Each row of a before or after table is a point. One or more steps were done to the points. Then noise was added and the rows were shuffled. The steps act on how far a point lies along the listed directions, d1 being the first. Write out the steps. A step turns or swaps two directions, mirrors them in a line or flattens them onto one, adds a multiple of one to another, or multiplies one. Angles are multiples of 10 degrees, from the lower direction toward the higher: turns from -170 to 170, lines from 10 to 170 but not 90. Use the fewest steps. Two steps may share a direction if one is a turn and the other turns, adds or multiplies; they go together, in the order done. Otherwise the lowest direction goes first.
In the rows, 128 means zero.

Directions:
(1): [164 129 178]
(2): [167 166  99]
(3): [159  80 106]
Before:
[[154 120  87]
 [103 208 151]
 [103 124 106]
 [121 182 136]
 [117 148 149]
 [187 119 170]
 [ 72 196 112]
 [140 122 104]
 [159 124 150]]
After, 9 rows:
[[ 95 125  97]
 [118 149 152]
 [152 120  83]
 [140 120 101]
 [107 207 151]
 [165 125 159]
 [123 182 136]
 [ 67 196 102]
 [199 121 184]]
Steps: multiply d1 by 1.3

Directions:
(1): [153 136 144 138 118 209  69 116 117]
(2): [119 123 126  58 162 125 103 167  73]
(3): [147  45 112 148 106 149 159 149  93]
(4): [160 139 213 143 128 118 146 176 128]
(5): [128  70 165  88 111 102  90  96 168]
Before (13 x 9):
[[105 171 124 146 134 126 132 113 127]
 [109 135 104  97 150 102 136 160 103]
 [114 143 136 151 112  85 131  67 223]
 [138 127 110 117 135 162 111 157  84]
 [108 157 129  96 142 117 118 148  85]
 [143 122 171 111 135 107 142 148 143]
 [122 159 106 110 144 151 138 142 106]
 [146 115 191 147 105 128 120 123 169]
 [121 100 111 108 120 120 115 105 134]
 [108 130  52  82 138 131 142  87 123]
 [153  81 221 143 103  92 144 108 201]
 [ 99 167 101 138 135 102 140 135  96]
 [126 152 131  82 142 124  99 128 122]]
After:
[[127 144  74 140 128 169 115 127 102]
 [129  95 134 124 103 117 112  93 162]
 [143 103 203  85 127 113  97 136 146]
 [127 140  81 154 109 134 176  70 167]
 [151  42 255  48 128  76  96 143 158]
 [ 93 150  83 120 134 118 126 116  97]
 [102 132  64 126 139 113 147 131 118]
 [133 100 142  75 147 107 124 140 123]
 [137 123 217 126 121  52 139 125 207]
 [107 176 132 150 138 122 146 129 126]
 [115 147  98  98 125 121 104 101 142]
 [120 170  85 136 141 157 157 126 110]
 [100 168  90 170 133 114 160 134  93]]
Steps: turn d1 and d3 by -20 degrees; turn d2 and d4 by -70 degrees; multiply d5 by 1.6

Directions:
(1): [108  91 141 153 127  86 178  97 137 126 161 133 169 212]
(2): [ 35 126 108  97  95 159 141 113 160 125  75 150 156 122]
(3): [151 107  91  76 206 126 120 126 191 128 150 159 158 118]
Before, 10 rows:
[[ 90 151 114 120  89 156 128 140 123 145 108 136 113  96]
 [119 142 129 149  98 163 101 146 101 136 100 100 119  95]
 [118 148 162 171  56 142 133 123  56 131 123  88 102 150]
 [184 124 127 129 145 110 123 122 117 139 146 123 116 127]
 [133 141 162 171  95  99 136 133  91 135 138  87  97 158]
 [  7 146 110  98  60 191 125 124 138 136  46 145 119  59]
 [177 125 121 121 154 137  95 152 134 124 147 110  98 104]
 [126 132 147 120 117 137 146 151 113 131 112 127 136 130]
 [109 159 110  99 116 165 105 133 129 125  81 137 114  81]
 [114 150 125 106 101 171 121 153 112 122 114 133 115  97]]
After, 10 rows:
[[126 110 103  96 145 124 135 108 158 137 122 148 148 130]
 [ 90 139 147 153  70 125 152 108  98 124 105 123 129 160]
 [109 151 107  88 141 152  98 149 158 135  94 122 105  75]
 [ 86  95 114 112 130 134 139 116 169 120 129 133 154 160]
 [ 97 144 134 148  73 135 141 137  99 143 123 122 110 125]
 [ 87 150 181 208  18 129 147 129  37 139 108  88  75 128]
 [102 162 110  88 103 193  90 139 117 133  85 120 106  62]
 [ 90 137 140 131  80 150 149 136 105 119 124 130 129 142]
 [130 134 145 115 120 142 143 153 115 132 110 129 131 122]
 [ 81 130 123 144  91 162 121 134 118 133  90 111 142 115]]
Steps: turn d1 and d3 by -120 degrees; turn d2 and d3 by -120 degrees
